Each wall is flat, endless, passes through zero and stands at right angles to its row. A trip goes straight from one point to another. List the walls that it crosses, first one first.

Walls:
(1): [-0.12  1.32]
(2): [-0.57 -0.78]
(3): [-0.55 -2.78]
(4): [ 0.26 -1.59]
(5): [ 1.97 -0.22]
(6): [0.55 1.45]
(7): [-1.38  0.34]
Trips:
[-2.46  2.18] to [-0.56  1.13] => none
[-3.36 -1.62] to [-0.87 -1.15] => none
[ 1.18 -0.06] to [1.38 1.55] => 1, 4
[3.15 0.62] to [ 0.45 -2.80] => 4, 1, 3, 6, 2
[0.01 3.85] to [0.97 0.73] => 5, 7
[ 2.24 -3.63] to [-0.66 -0.73] => 5, 7

Walls:
(1): [ 1.27  0.88 -1.18 -1.83  0.46 -2.35  2.76 -0.23 -0.10 -0.57 -0.63 -1.68]
(2): [ 2.66 -1.46 -0.99 -1.59 -2.41 -0.44  0.29  0.21 -1.59  0.21 -1.08 -1.42]
(3): [-0.12 -1.13  2.44 -1.06 -0.11 -1.08 -1.65  3.54 -0.98 -1.52 -2.18  1.07]
(4): [ 2.62  1.32 -0.05 -3.70  2.33  0.96 -2.50 -2.54 -1.14 -0.04 -0.81 -2.58]
(5): [ 2.43 -1.14  1.97 -1.19  0.47  1.79 -1.00  0.07  1.05 -1.85  1.04  0.50]
(6): [ 0.28  2.13 -0.26 -0.87 -0.95 -1.87  1.24 -0.08  0.29 -3.00 -1.52  0.96]
Trips:
[-0.95 -3.12 -1.61 -0.67  4.82  0.34 -0.80 -1.08  0.27 -3.93  2.11 -0.57] to [ 0.53 -1.96  1.16 -0.05 -0.66  2.11  0.63 -0.19 -0.50 -0.11  0.42  0.28] => 1, 3, 2, 4
[-1.49 -1.07 -0.60  1.36 -0.48 -1.56 -0.42 -2.00 -0.06 -2.00  1.92  0.38] to [ 1.24 -1.32 -1.93  0.02 -0.21  1.61  4.55  1.96 -0.16  2.65 -0.93 -1.72] => 1, 6, 2
[-1.77 -0.65  2.93 -0.07 -0.10  1.64  1.47  0.93 -1.89 -0.07  0.55  0.00] to [-1.32 -2.17  0.44 -0.48 -3.11  0.12 -0.05 -0.02 -2.34 -1.11  0.88  1.12] => 2, 6
[ 2.78 -3.47 -1.04 -0.41  1.82 -0.31  0.73  0.40  1.04  1.75 -0.40 -1.40] to [-0.49  0.29  3.32  2.52 -2.39 -1.02 -2.54 -1.18 -0.53 -1.66  0.66 -1.08] => 3, 1, 4, 2, 6
